Every row gives one point. Two turns around zero, p and q, are shown by what they do to some points. Where does a point land after both, in the order given? Backwards means that the second turn is done in reverse. Each puzzle has new turns, and all numbers are rounded.
(in the rows, 128 means zero)

Turn p:
[ 91 112] => [131  88]
[123 107] => [146 117]
[170 165] => [106 180]
Turn q:
[103 143] => [117 155]
[106 179] => [141 182]
[145 133] => [145 122]
[169  89] => [138  72]
[118  96] => [101 108]
Where do these land?
q, then p: [ 97 113] => [111  98]
q, then p: [120 101] => [137 101]
q, then p backwards: [167 169] => [155  78]

Turn p:
[122 123  94 105] => [161 106 117 120]
[ 91 115 161 129] => [103 139 141  86]
[164 165 166 202] => [ 83 195 128 183]
[ 97 140 135 113] => [141 138 145  99]
[155 125  82 100] => [167  90 115 151]
[144 132 170 136] => [ 93 138 153 141]
[123  96  88 111] => [148  91  97 115]
Turn q:
[114 120 109 161] => [140 121  99 154]
[108 111 159 106] => [158 128 142  95]
[140 110 117 118] => [117 140 113 114]
[132 187  68 102] => [ 58  75 131 138]
[146 112 187 153] => [167 176 155 139]
Where do these land?
q, then p: [157 133 144  97] => [132 137 167 107]
p, then q: [139 104 100 118] => [121 143  93 121]
p, then q: [ 87 149 120 132] => [ 93 125 157 118]
q, then p backwards: [121 148 143 140] => [146 143 130 111]
p, then q: [123  79  84  77] => [116 172  78  79]
p, then q backwards: [107 153 196 176] => [214 127 140 107]
q, then p: [163 129 109 157] => [143 170 109 123]

Turn p:
[103 117 162 179 144 141 141 112] => [149 107  90 110  94 113  98 106]
[ 82 146 115  92 104 175  92  81] => [ 96 166 150  72 151  89  89 151]
[178 131  84 158 104 148  89 131] => [148 162 145 174 108  95 137 176]
[163 170  80 125 168  94  93 109] => [122 176 175 165 118 100 165  89]
[169 129 143 148 131 148 155 147] => [118 106 105 173 107 137 121 140]
[182 141 125 138  98  79 171  97] => [142 177 105 182 135 181 121 108]
[102 113 120 118 138 131 152 170] => [136  77 139 124 153 135 131 128]
[148 132 177  84 120 119 112 159] => [ 83 120 106 116 131 156 175 148]
[ 81  70 120  94 142 138 137 112] => [137 102 170  70 129 156 100 130]
[ 74 128 154 145 131 107 138 161] => [151  88  96  96 152 121 143 105]
Turn q:
[102 131 126 129 167 172 161 178] => [112  73  87 102 144 107 154 103]
[136 129 175 150 148  73 155 112] => [ 97 182 113 161 157 146 156 124]
[140 125 131  93 124 102 101 119] => [129 158 159 112 107 144 124 118]
[190 113 129 146  86 142 156  90] => [195 148 108 178 113 140 130 148]
[ 90 100  90 134  89  94 103 107] => [101 125 179 162  94 110  96 148]
[ 86 182 182 121 154 174 129 131] => [121  90 123  96 207 161 125 103]
[103 176 131 127 151 134  93 190] => [106 120 134  58 168  91 122 120]
[134 121  92 156 162 144 138  88] => [117 107  95 136 107 154 127 178]
[141 119 106 107  99  82 140 116] => [133 155 167 151  97 121 152 138]
[158  84 119 116 100 163 105 150] => [170 123 115 124  85 107  95 100]
Where do these land?
p, then q: [123  99 154 160 163 112 122 181] => [154 127 115 183  78 119 145 116]
q, then p: [ 82  74 140 184 148 118 154 123] => [204 122 138 101 135  82 109 111]
p, then q backwards: [153 173 157  93  84 111  92 130] => [145 149 145 160 178  72 151 133]
p, then q: [ 97  89 139 111 119 148 141 168] => [124 119 107 117  84 121 126  79]
q, then p: [104 181 125 139 156 140 172  85] => [127  44 147 137 111 128 106 130]
q, then p: [131 105  89  86 135  97 104 145] => [115 152  90 102 171 154 126 145]
p, then q: [150  94 104 114 137 119 113  94] => [166 133 134 124 171 132 118 107]
p, then q: [194 171 133  74  84 122 163 107] => [ 95  63 104  98 190 114 106 165]
p, then q: [112 140  89 176 126 144 108 129] => [124 194 131 128 124 116 137 142]
p, then q: [136 154 150 143 127 169 111 116] => [103 132 169 129 125  97 123 142]

Turn p:
[105 137 116 122 122 104 107 123 148] => [134 151 117 136 130 136 109 114 157]
[138 127 127 117 126 124 127 104 119] => [126 123 116 126 115 147 140 137 132]
[165 124 116 118 109 144 106 135 121] => [138  99 137  96 116 126 126 145 146]
[112 124 158 132 122 131 109 136 117] => [108 107 137 150 133 126 117 118 137]
[106 109 139 139 130 132 135 125 150] => [128 142 139 154 146 119 141 126 135]
[109 140 116 131 128 135 225 139 121] => [127 164 109 125 114  84 172 103  65]
[150 138 144 122 136 131 106 130 137] => [145 101 128 127 139 142 115 132 132]
[125 137 124 150 130 129 113 120 126] => [119 131 119 131 138 127 111 145 132]
[146 116 122 131 132 113 135 138 119] => [121 129 137 104 135 137 135 123 121]
[124 126 118 118 145 137 118 130 121] => [133 132 142 131 114 136 116 135 123]
Turn q:
[147 112 115 115 115 149 134 158 134] => [117 111 125 134 138 136 155 130 163]
[107 144 138 101 114 149 129 118 138] => [133 111 147 137 152 139  98 129 133]
[128 135 134 139 147 148 121 131 122] => [133 142 140 122 138 117 133 108 131]
[149 154 147 140 116  99 136 120 110] => [142 145 106  96 113 123 108 148 130]
[120 147 134 149 107 133 137 107 154] => [116 148 117 144 130 135  89 125 134]
[114 132 130 122 135 134 116 150 154] => [144 116 132 149 125 138 128 103 138]
[147 127 140 116 159 116 154 103 132] => [121 140 124  97 133 161 131 125 100]
[110 106 103 104 154 109 137 116 130] => [111 104 144 130 113 145 143 127  91]
[112 112 115 153 113 144 123 147 106] => [121 139 146 148 121  97 145 140 146]
[150 111 102 129 132 115 108 142 109] => [121 111 111 119 115 103 161 130 127]
[126 126 149 140 116 113 114 117 118] => [146 141 115 132 129 114 119 145 116]
Where do these land?
q, then p backwards: [146 156 110 129 154 144 127 102 120] => [135 133 122 142 117 100 138 166 109]
p, then q: [147 111 146 112 123 112 120 138 119] => [122 134 138 140 157 147 133 135 115]
q, then p backwards: [ 95 128 116 145 115 113 147 108 116] => [105 125 110 136 148 152 119 130 100]
p, then q: [137 103 135 123 146 125  96 128 138] => [146 146 127 138 156 139 139 108 137]
p, then q: [ 95 112 156 114 111 149 128 128 109] => [127 162 123 162 112 128 115 153 120]
q, then p: [119 139 138 144 114 118 116 145 149] => [133 128 115 110 147 123 124 149 147]
q, then p: [123 137 135 119 135 114 146 114 160] => [125 114 134 136 109 115 117 160 136]
q, then p: [144 123 113 137 154 111 117 155 110] => [128 135 107 113 115 126 167 110 131]
p, then q backwards: [140 138 105 103 115 144 144 127 114] => [134 136 120 136 140  92 125 143 109]
q, then p: [133 133 126 154 113 150 138 133 145] => [144 144 109 144 143 120 110 135 135]
